Each row of a before or after table is a point. The points were changed in one or more steps. Then noise was added and the rows were shuffled. The steps act on how far a point lies along the listed directions, d1 being the first. Write out the steps. A step turns or swaps two directions, mirrors them in a line or flattens them onto one, adds a multiple of one to another, or multiplies one. Angles are multiples of 10 degrees, from the lower direction toward the higher: turns from -170 to 170, lines from 10 to 170 but not 90. Use the fewest steps. Two steps may share a direction if one is a turn and the other turns, adds or multiplies; they go together, in the order done. Otherwise the lowest direction goes first.

Directions:
(1): 0.37 0.04
(2): 0.04 -0.37
Before (14 x 2):
0.67 0.23
0.15 -0.27
-0.19 0.19
-0.01 0.52
-0.03 0.29
-0.05 0.10
-0.07 0.17
0.11 0.25
-0.07 0.41
0.06 -0.09
-0.06 0.19
0.41 0.22
-0.11 -0.02
0.10 -0.59
After, 14 rows:
0.09 -0.02
-0.50 -0.12
-0.45 -0.03
-0.16 0.03
-0.11 0.01
-0.20 0.02
0.30 -0.10
-0.06 -0.72
-0.29 -0.03
-0.02 0.12
-0.22 -0.17
0.58 0.03
-0.22 0.12
-0.15 -0.45
Steps: swap d1 and d2

Directions:
(1): -0.12 -0.53 0.10 0.00 -0.21 0.24 0.16 -0.34
(2): -0.15 0.31 0.30 0.29 -0.47 0.16 0.09 0.11
(3): 0.30 0.01 -0.04 0.31 0.20 0.00 0.57 0.02
Before (14 x 8):
0.08 -0.25 0.17 0.20 0.02 0.10 0.33 0.08
-0.03 0.38 0.19 0.21 -0.02 -0.10 0.05 0.16
-0.03 0.50 0.14 0.25 -0.24 -0.02 0.25 0.18
0.02 0.50 0.14 0.27 -0.13 -0.12 -0.11 0.24
0.10 -0.10 0.11 0.14 0.05 0.11 0.67 -0.20
0.11 0.68 -0.12 0.35 0.20 -0.44 0.13 0.38
-0.04 -0.27 0.13 0.01 -0.19 0.11 -0.05 -0.24
0.27 0.38 -0.06 0.48 0.25 -0.27 0.47 0.29
-0.32 -0.18 0.36 0.19 -0.60 0.43 0.22 -0.29
-0.24 -0.27 0.08 0.04 -0.23 0.01 -0.03 0.00
0.01 0.51 0.31 0.15 -0.34 -0.04 -0.24 0.27
0.23 0.32 -0.14 -0.24 0.38 -0.28 -0.09 0.25
-0.10 0.53 0.01 0.18 -0.34 0.20 -0.02 0.21
0.38 0.50 -0.13 0.19 0.42 -0.23 0.27 0.33
After (14 x 8):
0.09 0.53 0.30 0.21 -0.32 -0.06 -0.11 0.32
-0.38 -0.12 0.37 0.11 -0.67 0.40 0.02 -0.25
-0.11 0.52 0.01 0.17 -0.27 0.24 0.06 0.24
0.01 0.35 0.20 0.25 -0.02 -0.02 0.12 0.21
0.01 0.45 0.12 0.29 -0.21 0.00 0.35 0.15
-0.10 -0.18 0.15 -0.05 -0.19 0.08 -0.11 -0.21
0.00 -0.25 0.18 0.12 -0.04 0.20 0.60 -0.31
0.31 0.28 -0.12 -0.15 0.46 -0.29 0.04 0.29
0.16 0.55 -0.11 0.43 0.22 -0.34 0.41 0.32
0.44 0.30 -0.12 0.27 0.41 -0.14 0.48 0.27
0.08 0.49 0.24 0.36 -0.10 -0.12 -0.02 0.20
0.23 0.16 0.03 0.58 0.18 -0.19 0.61 0.18
0.00 -0.32 0.18 0.19 -0.03 0.15 0.25 0.05
-0.23 -0.18 0.08 -0.01 -0.22 0.02 -0.12 0.01
Steps: turn d1 and d3 by -20 degrees

Directions:
(1): -0.19 0.50 0.25 0.25 -0.02 -0.25 -0.25 0.18 -0.08 -0.25 -0.07 0.44
(2): -0.35 -0.10 0.21 0.13 -0.19 0.24 -0.58 -0.06 0.27 0.00 0.00 -0.36
(3): -0.08 -0.15 0.31 0.04 0.13 -0.15 0.12 -0.36 -0.15 -0.04 -0.70 -0.09
(4): -0.28 0.29 -0.44 0.28 0.20 -0.21 -0.02 -0.17 -0.32 0.08 0.07 -0.41
(5): -0.10 -0.13 -0.41 0.32 -0.04 0.49 -0.07 -0.10 -0.06 0.14 -0.25 0.44
Before:
-0.18 0.55 -0.34 -0.04 0.11 -0.49 0.15 -0.03 -0.29 -0.09 0.19 -0.19
-0.17 -0.08 -0.39 0.04 -0.03 0.07 0.03 -0.19 0.01 0.21 0.76 -0.82
0.11 0.02 -0.12 -0.10 -0.16 0.09 -0.10 0.12 0.27 -0.25 0.37 -0.03
0.00 0.12 0.26 -0.10 -0.13 -0.03 -0.25 0.18 0.10 -0.33 -0.11 0.27
-0.35 0.12 -0.21 0.59 -0.09 0.52 -0.50 0.00 0.01 0.12 0.03 0.35
0.04 0.28 -0.54 0.43 0.25 -0.16 0.11 0.00 -0.32 0.13 0.08 0.28
-0.08 0.19 0.10 0.06 0.14 -0.18 -0.08 -0.06 -0.13 -0.01 0.01 -0.23
-0.15 -0.15 0.01 0.35 -0.23 0.45 -0.10 -0.15 0.14 -0.03 -0.52 0.26
After (8 x 12):
0.07 -0.11 -0.35 0.29 0.04 0.26 -0.16 0.04 0.09 0.20 0.20 0.12
-0.13 0.18 0.16 0.18 0.12 -0.11 -0.17 -0.09 -0.10 -0.05 -0.14 -0.08
-0.02 -0.37 -0.15 0.19 -0.02 0.30 0.28 -0.42 -0.05 0.10 -0.66 -0.12
-0.18 0.25 -0.19 -0.02 -0.19 -0.11 -0.24 0.18 0.21 0.06 1.24 -0.73
0.02 0.11 -0.11 0.05 -0.03 0.07 -0.10 0.11 -0.06 -0.21 -0.21 0.39
-0.15 -0.17 -0.68 0.37 -0.03 0.64 -0.19 -0.04 0.01 0.35 0.29 0.01
-0.30 0.41 -0.15 0.03 -0.12 -0.08 -0.26 0.08 0.03 -0.12 0.16 0.02
0.15 0.20 -0.35 -0.08 -0.15 0.09 -0.08 0.33 0.26 -0.23 0.72 0.08
Steps: turn d1 and d5 by 50 degrees; flatten d2 and d4 onto the line at 50 degrees; multiply d3 by 2

Directions:
(1): 0.03 0.24 0.09 0.16 0.19 -0.35 0.40 -0.14 0.18 0.33 0.14 0.50 -0.11 0.00 -0.07 0.00 0.14 -0.73 -0.02 0.25 -0.07 0.06 -0.23 -0.37
(2): 0.52 0.02 0.10 -0.21 -0.12 -0.20 0.69 -0.01 0.01 -0.40 -0.10 -0.17 -0.30 -0.07 0.07 0.28 -0.09 0.28 -0.32 -0.04 0.40 -0.06 -0.26 -0.17
(3): 0.12 -0.17 0.22 0.22 -0.03 -0.34 -0.17 -0.18 0.08 0.18 -0.18 0.26 0.00 0.09 0.55 0.14 -0.14 0.16 0.46 0.26 0.35 -0.60 -0.05 0.28
(4): 0.37 -0.59 0.10 -0.26 -0.05 0.03 -0.17 -0.38 -0.05 0.42 -0.31 0.23 -0.33 -0.04 -0.20 0.15 -0.13 -0.10 -0.32 -0.25 -0.38 0.06 -0.09 0.28
Before:
0.26 -0.19 0.12 -0.01 -0.03 -0.05 -0.03 -0.26 0.01 0.15 -0.30 0.03 -0.29 -0.03 -0.03 0.04 -0.29 0.08 -0.11 0.00 -0.09 -0.08 -0.06 0.24
-0.03 0.19 0.19 -0.01 0.02 -0.15 0.15 -0.21 0.07 0.08 0.02 0.14 -0.04 0.02 0.18 0.08 0.05 -0.31 -0.04 0.12 0.05 -0.09 -0.16 -0.13
-0.49 0.38 -0.33 0.07 -0.13 0.52 -0.42 0.43 -0.17 -0.50 0.19 -0.59 0.45 0.08 -0.20 -0.46 0.10 0.28 0.11 -0.09 -0.07 0.23 0.28 0.01
0.26 0.10 0.11 -0.10 -0.04 -0.18 0.34 -0.18 0.12 0.02 -0.01 0.11 -0.23 -0.01 0.10 0.09 0.00 -0.23 -0.14 -0.01 0.07 0.19 -0.19 -0.22
-0.16 0.04 -0.16 -0.12 0.01 0.18 -0.23 0.00 0.06 0.15 0.04 0.08 -0.01 -0.04 -0.19 -0.18 0.12 -0.36 -0.07 -0.01 -0.37 0.19 0.08 -0.14
-0.36 0.45 -0.05 0.44 0.13 -0.19 -0.07 0.10 0.08 0.26 0.19 0.31 0.20 0.04 0.06 -0.18 0.09 -0.49 0.49 0.33 -0.08 -0.03 0.02 -0.14
-0.03 -0.07 -0.02 0.20 -0.01 0.05 -0.04 -0.11 0.09 0.23 -0.03 0.18 -0.12 0.03 0.09 -0.04 0.03 -0.24 0.10 0.14 -0.13 -0.09 -0.04 -0.01
0.11 0.03 -0.06 -0.12 0.02 0.07 0.25 0.03 -0.05 -0.28 0.06 -0.11 -0.18 -0.06 0.02 -0.01 0.00 0.15 -0.18 -0.02 0.08 0.11 -0.07 -0.08
0.04 -0.28 0.07 -0.10 -0.10 0.10 -0.31 -0.33 -0.04 0.31 -0.20 0.16 -0.12 -0.08 0.03 0.05 0.04 0.18 -0.02 0.00 -0.15 -0.07 0.04 0.20
After (9 x 24):
-0.53 0.60 0.02 0.46 -0.01 -0.13 -0.15 0.20 0.12 -0.23 0.25 -0.06 0.43 0.04 0.63 -0.16 0.20 0.37 0.76 0.57 0.65 -0.48 0.18 -0.12
0.34 -1.05 -0.12 -0.62 -0.20 0.67 -0.83 -0.54 -0.27 0.66 -0.52 0.05 -0.39 -0.04 -0.92 -0.15 -0.17 -0.22 -0.84 -0.78 -1.27 0.61 0.07 0.62
-0.08 -0.19 -0.20 -0.18 0.08 0.35 -0.28 -0.19 -0.12 0.63 -0.02 0.25 -0.16 -0.11 -0.88 -0.19 0.07 -0.73 -0.45 -0.38 -1.08 0.77 0.05 0.01
-0.23 0.19 -0.09 0.30 0.00 0.11 -0.02 0.08 0.09 0.02 0.14 0.02 0.06 0.04 0.15 -0.14 0.07 -0.16 0.24 0.21 0.01 -0.08 0.04 -0.13
-0.22 0.67 0.07 0.54 0.02 -0.29 0.20 0.25 0.14 -0.45 0.12 -0.20 0.24 0.08 0.58 -0.12 -0.14 0.34 0.65 0.55 0.75 -0.49 0.06 -0.09
0.30 -0.18 0.03 -0.19 0.00 -0.01 0.22 -0.14 -0.04 -0.13 -0.08 0.00 -0.31 -0.06 0.07 0.10 -0.08 0.15 -0.21 -0.03 0.08 0.00 -0.14 0.04
0.22 0.23 0.13 0.02 -0.07 -0.26 0.37 -0.08 0.14 -0.15 0.02 0.04 -0.14 0.02 0.36 0.11 0.00 -0.03 0.09 0.13 0.37 -0.03 -0.18 -0.20
-0.05 0.23 0.12 -0.10 0.02 -0.02 0.18 -0.14 0.03 -0.01 0.05 0.01 -0.03 -0.01 0.05 0.06 0.07 -0.28 -0.18 0.00 -0.02 0.08 -0.12 -0.17
-0.19 -0.02 -0.01 0.15 -0.02 -0.08 -0.45 -0.08 0.11 0.25 -0.05 0.27 0.09 0.06 0.32 -0.12 0.02 -0.21 0.43 0.26 -0.02 -0.34 0.11 0.08
Steps: multiply d1 by 0.7; multiply d2 by 1.3; multiply d4 by 3; turn d3 and d4 by -140 degrees
